Each row is a point. The ring and each string are closed loops that go straight from each point to the next, and from the last back to the first. Before rounding, they use only three directions, however many columns there are. How many times does the string pass through the ring? Passing back the other way cancels.

Ring:
[[ 22  26   5 -14]
 [ -4  42 -10 -13]
 [-34  30 -28  10]
 [-28 -17 -32  48]
 [ 12 -28 -21  55]
 [ 35 -17  -5  33]]
String:
[[ 11  -5   5   1]
 [ 10 -10  14  -9]
 [  8   9 -11  15]
 [ 16  14  -7   9]
 [ 15  -5  14 -11]
 [ 47  -3  36 -32]
 [ 60   2  24 -13]
 [ 47  15 -11  26]
 [ 26   6 -15  29]
 [  5  -4  -7  16]
 [ 28 -38  15  14]
 [ 17 -37  13  12]
 [ 13 -17  -4  22]
 [ 18   8 -28  45]
 [  9   0 -15  27]
 [  6  -5  -7  17]
 [ 34   8 -19  38]
 [ 37   9 -12  28]
 [ 18  12 -14  22]]
Times through: 1

Ring (10 x 6):
[[ 26 -13  -5 -14   4 -16]
 [ 24   8  -5 -15   6 -10]
 [ 11  23  -3 -15   2  -1]
 [ -7  26   7  -6  -6  13]
 [-15  12  18   7 -13  20]
 [-18  -9  23  14 -18  20]
 [-19 -25  21  11 -18  15]
 [-16 -40  13   2 -16   6]
 [ -5 -43   3  -9  -9  -6]
 [ 13 -34  -3 -13  -2 -14]]
String (16 x 6):
[[ -1 -27  26  20 -15  11]
 [-10 -39  31  26 -20  15]
 [-30 -51  22  11 -24  14]
 [-25 -57  16   5 -21   7]
 [ -2 -52  15   7 -14  -1]
 [-13 -59   0 -13 -12  -8]
 [-10 -48  -6 -21  -8 -10]
 [ -9 -23  -4 -18  -7  -3]
 [  1 -15   4  -7  -6  -1]
 [-13 -26  -7 -23  -7  -5]
 [-10 -47  -6 -21  -8 -10]
 [-11 -60   1 -11 -12  -8]
 [ -1 -51  16   8 -13  -1]
 [  5 -28  19  12 -11   3]
 [ -3 -17  11   1 -10   5]
 [ -5 -17  12   2 -11   6]]
Times through: 0

Ring, 9 rows:
[[ 31 -13 -21 -13  31 -14 -12  -4]
 [ 17  -8 -11   2  32 -29 -17 -31]
 [  3   2   2  10  16 -28 -14 -41]
 [-11  21  21  10 -16  -8  -5 -32]
 [-15  30  27   4 -38  11   4 -13]
 [-10  27  20  -5 -47  23  14   8]
 [  5  10  -5 -15 -34  23  21  25]
 [ 19  -2 -19 -20 -12  15  15  27]
 [ 29 -10 -24 -21   9   5   4  20]]
String (17 x 8):
[[ 10  -7 -23  -6  -5  -5  15   3]
 [ 13   2 -10 -12  -9   7   8  11]
 [ 12 -10 -28  -8  -4  -4  18   7]
 [ 30 -14 -34 -25   2  11  15  34]
 [ 41  -8 -21 -32  13  17  -3  36]
 [ 40  -9 -18 -26  24   5 -11  20]
 [ 42 -19 -27 -19  43 -14 -17   3]
 [ 23 -19 -30  -3  34 -28  -6 -18]
 [ 16 -10 -19  -1  21 -22  -5 -18]
 [ 17   2  -2  -7  12  -7 -11  -9]
 [ 32  -7  -7 -10  42 -20 -29 -18]
 [ 40 -21 -25 -10  60 -31 -28 -21]
 [ 21 -18 -30  -4  27 -25  -2 -14]
 [ 12   2  -6  -7   1  -3   0  -3]
 [ 32  -2 -11 -23  11  10  -7  20]
 [ 40  -8 -24 -34   7  22   3  44]
 [ 27 -11 -32 -24  -4  14  18  35]]
Times through: 2

Ring:
[[  8  15  -4   9  -8 -14 -22   8 -16]
 [  3   9  19  -3  15 -23 -19  21 -13]
 [-10  -3  36 -15  34 -18  -6  19   3]
 [-24 -12  27 -15  30   2   9   1  21]
 [-35 -14   8 -12  18  20  18 -14  34]
 [-39  -8 -27   1 -10  38  18 -29  37]
 [-24   2 -38  11 -26  31   5 -28  21]
 [  2  14 -27  17 -27   4 -16 -11  -6]]
String, 24 rows:
[[ 15  24 -23  19 -27 -12 -31   5 -24]
 [ 23  22  -8  18 -19 -23 -33   9 -30]
 [ 25  15   1  16 -13 -23 -29   3 -26]
 [ -1   5   3   4   0  -6 -11  -1  -2]
 [-15   4  15 -10  20  -9  -8  17   3]
 [-15   2  24 -13  28 -14  -7  22   2]
 [-23  -2  53 -31  59 -27  -6  45   3]
 [-10  -5  60 -26  56 -32  -7  36  -1]
 [  2  -3  31  -5  22 -18  -8   6  -1]
 [ -3  -5  24  -4  18 -10  -3  -1   5]
 [-18  -5  12  -7  15   3   3  -3  14]
 [-43 -15  21 -22  35  14  18   2  35]
 [-56 -22  20 -27  39  26  31  -7  50]
 [-45 -20   4 -14  18  31  28 -24  46]
 [-19  -9  -8   4  -5  21  11 -28  24]
 [-17  -4  -9   4  -5  15   5 -19  17]
 [-27  -3  -7  -3   2  16   7 -10  21]
 [-56  -8 -30  -8  -3  46  24 -23  47]
 [-59  -5 -52   0 -21  58  25 -34  50]
 [-28   3 -51  15 -36  40   8 -36  25]
 [  4   9 -37  26 -40  16 -10 -33   1]
 [ -9   5 -16   9 -13  10  -5 -13   6]
 [-21   5 -15   1  -5  12  -2  -4  12]
 [-12  15 -27   9 -18   6 -14   1  -2]]
Times through: 4

Ring, 9 rows:
[[ 15   8  -1  11  11  -5  -7  25  11 -23  21]
 [ 23  15  -3  -1   4  -5   2  27  10 -23   8]
 [ 19  21 -15 -27  -7  -3  15  18   8 -10 -10]
 [  8  12 -12 -35 -13  -2  16   8   4   4 -16]
 [-14 -12   5 -30 -18  -2   8  -4  -3  24 -15]
 [-29 -27  13 -17 -12  -3  -4 -10  -5  31  -3]
 [-32 -23   3  -1   7  -3 -16  -6   3  21  22]
 [-22 -11  -6   8  18  -3 -19   2   9   5  34]
 [ -7  -2  -6  14  21  -4 -17  13  12 -10  35]]
String (31 x 11):
[[-19 -25  18  16   7  -6 -19   6   2   6  24]
 [-10 -11   6   0   2  -4  -9   7   4   5  13]
 [-20   3 -26  -7  22  -1 -13   1  13   5  33]
 [-34  -7 -24  -1  26   0 -20  -6  13  13  42]
 [-44 -18 -15   0  23  -1 -23 -12   9  23  41]
 [-29  -2 -26 -14  17   0 -11  -7  11  16  28]
 [-16 -10  -1  -9   2  -3  -6   2   4  11  11]
 [-19  -4 -13 -16   5  -1  -5  -2   6  14  13]
 [-27  -6 -17 -23   4   0  -3  -9   5  22  11]
 [-41 -36  15 -23 -16  -2  -4 -19  -8  44  -6]
 [-38 -51  42 -17 -31  -5  -3 -16 -16  47 -21]
 [-19 -36  36  -8 -24  -6  -2  -2 -10  26 -14]
 [-23 -42  42 -14 -31  -6   1  -6 -14  34 -23]
 [-15 -29  30 -11 -22  -5   0   0  -8  22 -14]
 [ -9 -14  12 -11  -9  -4  -1   4  -1  11  -2]
 [ -8  -2  -6 -16  -1  -3   0   4   5   8   5]
 [-17   0 -17 -34  -5   0   6  -6   4  21  -3]
 [-29 -19   1 -36 -18  -1   6 -14  -5  37 -14]
 [-33 -42  33 -21 -28  -4   0 -14 -13  43 -20]
 [-24 -43  43  -3 -24  -6  -6  -4 -12  29 -12]
 [-16 -16   9 -10  -6  -4  -4   1   0  15   3]
 [-13 -15   9  -7  -4  -4  -5   3   1  11   5]
 [-19 -23  15  -3  -5  -4  -8   0  -1  16   7]
 [-20  -7 -10 -11   7  -2  -8  -1   6  12  17]
 [-32  -8 -19  -8  17  -1 -14  -7   9  17  30]
 [-21   1 -23 -10  17  -1 -10  -1  11   8  28]
 [-10  -6  -2  -6   4  -3  -6   6   6   4  13]
 [-14  -4 -10  -3  12  -2 -10   4   9   4  23]
 [-23   9 -37  -3  32   0 -17   0  18   1  46]
 [-30   5 -38   7  42   0 -26  -1  21   0  60]
 [-28 -16  -3  20  26  -3 -28   3  11   3  46]]
Times through: 3

Ring:
[[ 16  18   7  11  12  11   2  -8  -3  -3   5  11]
 [ -7  13   6  10   3  17   5 -10   1  -1   6  17]
 [-38  -4  -5  -2 -13  24   4  -2  11   9  -7  12]
 [-38 -14 -12 -12 -17  20   2   7  16  14 -21   2]
 [-21 -17 -13 -15 -13  13   0  14  15  13 -29  -6]
 [ 10  -9 -10 -12   0   4  -3  15   9   9 -29 -10]
 [ 28   5  -4  -3  11   1  -3   8   1   4 -18  -7]
 [ 30  13   1   4  14   4  -2   1  -3   1  -8  -1]]
String:
[[ 18  27   4  14  15  13   1 -12  -7   2   8   9]
 [  6  20   2  10   9  15   1 -10  -3   4   5   9]
 [ 13  29  11  19  15  15   4 -17  -8  -4  16  18]
 [ 21  19  17  16  15   8   5  -9  -4 -14  11  20]
 [ 14  11  10   9  10   9   4  -4   0  -8   2  14]
 [  8   9   5   5   7  10   3  -2   2  -2  -3  10]
 [ 28  17  16  14  17   5   4  -6  -4 -14   7  16]
 [ 38  27  14  17  22   5   2 -10  -9 -10  11  14]
 [ 29  26   0  10  17   9  -2  -8  -8   5   2   2]
 [ 36  23  -4   6  19   5  -4  -3  -8   8  -5  -5]
 [ 44  14   0   3  19  -1  -4   4  -4   1 -12  -6]
 [ 32   3   6   1  13  -1   0   8   2  -6 -14   1]
 [  9   0  -4  -4   3   7  -1   7   5   5 -16  -1]
 [  0  -3 -15 -10  -2  10  -4  10   7  17 -24 -11]
 [  1 -12 -21 -19  -5   7  -6  18  11  21 -37 -19]
 [ 10 -19 -11 -18  -3   0  -3  23  13   8 -38 -14]
 [ 10 -16  -3 -12  -1   1   0  19  12   0 -29  -5]
 [  5 -12  -2  -9  -1   4   1  14  11   1 -24  -1]
 [  0 -22  -9 -18  -7   3  -1  22  16   7 -36  -9]
 [-13 -21 -21 -22 -12   8  -4  21  16  20 -40 -17]
 [-15 -16 -24 -21 -12  11  -5  18  14  24 -38 -18]
 [ -1  -2  -5  -5  -1  10   0   6   7   6 -16   0]
 [ 16  -5  -1  -6   4   2   0  12   7   0 -21  -2]
 [ 32  -4  -2  -8   9  -3  -3  15   5   0 -25  -9]
 [ 35   3  -9  -7  12  -1  -6  13   1   9 -25 -15]
 [ 37  13 -11  -3  15   1  -7   7  -3  13 -19 -15]
 [ 43  16   4   6  20  -1  -2   2  -5  -2  -8  -2]
 [ 34  14  10   8  17   2   1   0  -3  -8  -3   7]
 [ 38  22  13  14  21   3   2  -6  -7 -10   6  11]]
Times through: 0
String:
[[-21 -14 -20 -17 -12  14  -3  13  14  21 -31 -11]
 [ -9  -6  -6  -7  -5  12   1   7   9   8 -18   0]
 [-35 -14 -19 -15 -17  19  -1  10  15  21 -27  -6]
 [-60 -25 -26 -23 -29  25   0  13  22  28 -34  -7]
 [-50 -25 -17 -19 -25  21   2  14  22  18 -30  -2]
 [-55 -22 -25 -20 -26  25  -1  12  20  27 -31  -7]
 [-25 -11 -14 -12 -12  17   0   9  13  16 -23  -3]
 [-20  -9 -14 -11 -10  15  -1   9  12  16 -23  -4]
 [-18 -11 -17 -14 -10  14  -2  11  12  18 -27  -9]
 [  6  -5  -1  -5   1   6   1   9   8   1 -18   1]
 [ 23  -5   3  -4   7  -1   0  12   6  -5 -19   0]
 [  4   1  -3  -3   2   9   0   5   5   5 -14   1]
 [ 19   7  -9  -4   7   6  -4   6   1  11 -18  -9]
 [ 41  18  -6   2  18   2  -5   2  -6   8 -12 -10]
 [ 37  10  12   7  17  -1   2   2  -1 -11  -5   7]
 [ 20   8   6   4  10   5   1   2   1  -4  -6   6]
 [ 17  16  -3   4  10  10  -2  -3  -3   7  -5   0]
 [ 16  16  -5   3  10  10  -2  -3  -3  10  -6  -2]
 [  9   5  -1   1   5   9   0   2   3   3 -10   3]
 [ 41  10   9   5  18  -2   0   5  -2  -9  -8   3]
 [ 42   8  -2  -1  16  -3  -4   9  -2   2 -18  -9]
 [ 25   0 -15 -11   7   2  -7  14   3  16 -29 -18]
 [ 25 -11 -13 -16   4  -3  -6  21   8  11 -37 -19]
 [  1 -20 -20 -22  -7   3  -5  24  14  17 -42 -20]]
Times through: 0

Ring, 9 rows:
[[  1 -20 -16   9  -7  -8   2   1  19  -5   3  -5 -19  26]
 [-17 -24 -15  17 -15 -20   4  -1  30 -10   8 -28 -13  40]
 [-28 -18  -8  21 -13 -26   4  -2  29 -13   7 -42  -4  38]
 [-22   1   7  17   2 -22   2  -5   8 -13  -4 -35   6  14]
 [-10  11  15  10   7 -17  -1 -11  -7 -11 -13 -19   9  -2]
 [ 14  20  25  -4   5 -10  -4 -26 -25  -8 -22  12  10 -20]
 [ 29  18  23 -11   2  -4  -5 -30 -29  -5 -24  31   4 -23]
 [ 32   5   6  -9   3   3  -4 -17 -18  -1 -17  34 -10 -13]
 [ 22  -8  -8  -1   2   2  -2  -5  -2  -1  -7  21 -18   3]]
String:
[[ 16 -14 -20   5  10   7  -1  10   5   1  -2  13 -26   9]
 [  4  -9 -16  11  17   4   0  16   4  -1  -2  -2 -20   6]
 [  2  -6  -5   8   4  -6   0   0   4  -5  -4  -5 -11   9]
 [  0 -14  -4   6 -16 -16   1 -14  14  -9  -1  -6  -9  24]
 [-11 -31 -13  11 -36 -26   4 -17  36 -12  10 -19 -14  51]
 [-23 -37 -21  18 -33 -27   6  -6  46 -12  16 -34 -17  60]
 [-22 -25 -23  22  -4 -15   4  14  33  -8  11 -36 -18  39]
 [-11 -11 -12  16   8  -8   1  10  13  -6   1 -21 -12  17]
 [-10 -10  -3  12  -8 -18   2  -7  14 -10  -1 -19  -5  22]
 [-15 -12   0  12 -16 -24   3 -13  18 -13   0 -25  -2  28]
 [ -8  -5  -3  12   3 -12   1  -1   8  -8  -3 -17  -6  13]
 [-20  -7 -11  21  17  -9   2  17  12  -7   1 -33  -9  14]
 [-41  -8  -4  28   4 -26   4   9  24 -14   5 -59   2  29]
 [-40  -3   9  23  -9 -35   4 -10  20 -19   0 -57  13  29]
 [-19   1  13  12 -10 -27   2 -18   7 -15  -6 -30   9  16]
 [ -7   2   9   9  -1 -17   0 -12   1 -11  -8 -16   3   7]
 [ -5   4   5  10  10 -10  -1  -2  -3  -8  -9 -13   0   0]
 [ -6  13   8  12  24  -6  -2   4 -12  -7 -13 -15   3 -12]
 [  1  24  30   2   8 -17  -3 -24 -24 -12 -22  -6  18 -19]
 [ 11  27  39  -6  -2 -19  -4 -40 -30 -13 -27   8  22 -22]
 [ 12  14  26  -5 -10 -18  -3 -36 -17 -11 -19   9  11  -8]
 [  9   7  12   1   0 -11  -2 -18 -10  -8 -14   5   1  -4]
 [ 15  13  10   0  17   0  -3  -7 -20  -4 -17  12  -2 -18]
 [ 31  22  22 -10  12   1  -6 -24 -34  -3 -26  33   3 -31]
 [ 46  26  34 -22  -3  -2  -7 -45 -43  -4 -32  53   8 -35]
 [ 51  21  36 -26 -17  -7  -7 -57 -39  -6 -31  60   8 -28]
 [ 27   8  15  -9  -5  -5  -4 -27 -18  -5 -18  28  -2 -10]
 [ 12   1   4   1   3  -5  -2 -11  -7  -5 -11   9  -6  -2]
 [ 20   3  -5   2  21   9  -3   6 -13   1 -12  18 -16 -12]
 [ 38   0  -6  -7  14  14  -5  -2 -17   4 -14  41 -21 -15]
 [ 40  -8  -4 -12  -7   6  -4 -18  -9   1 -11  45 -21  -1]
 [ 30 -13 -12  -5  -4   5  -2  -8   0   1  -6  31 -24   7]]
Times through: 2
